Each wall is flat, endless, passes through zero and stands at right angles to its row. A trip goes straight from one point to another. Which walls does it cross, in order?

Walls:
(1): [ 0.85 -0.22]
(2): [0.09 0.29]
(3): [ 0.47 -0.08]
(4): [0.66 0.46]
Trips:
[0.26 0.32] to [-0.02  0.33] => 1, 3
[0.10 0.44] to [0.15 0.35] => 1
[-0.47 -0.15] to [0.14 0.38] => 2, 4, 3, 1
[ 0.42 -0.06] to [ 0.52 -0.02] => none
[-0.37  0.05] to [-0.38  0.33] => 2
[0.48 0.07] to [-0.11  0.46] => 1, 3

Walls:
(1): [ 0.60  0.71 -0.51  0.20 -0.56  0.11  0.32 -0.21]
(2): [-0.07 -0.25 -0.29 -0.18 -0.19  0.11 -0.48 -0.36]
(3): [ 0.76  0.18 -0.03  0.43  0.57 -0.24  0.13  0.51]
(4): [-0.15 -0.18  0.42 -0.56  0.02  0.20 -0.02  0.52]
(5): [-0.29  0.10 -0.17 -0.36  0.14  0.21  0.35 -0.38]
(6): [-0.10 -1.00  0.01  0.12 -0.10  0.40  0.20  0.37]
Trips:
[-0.02  0.39  0.21 -0.37  0.08 -0.47  0.08 -0.19] to [ 0.24  0.03  0.31  0.68  0.57 -0.20  0.63  0.12] => 3, 4, 5, 1, 6
[ 0.14  0.49  0.29 -0.09  0.37  0.04  0.70  0.48] to [ 0.30 -0.11  0.00  0.02 -0.63 -0.38 -0.27 -0.08] => 5, 4, 2, 3
[ 0.20  0.60  0.34 -0.18 -0.17 -0.67  0.79  0.26] to [ 0.32  0.47  0.32 -0.04  0.09 -0.23  0.18 -0.34] => 4
[ 0.28  0.00 -0.09 -0.25  0.67  0.00 -0.23  1.05] to [-0.08 -0.26  0.81  0.28  0.20  0.00  0.21 -0.31] => 3
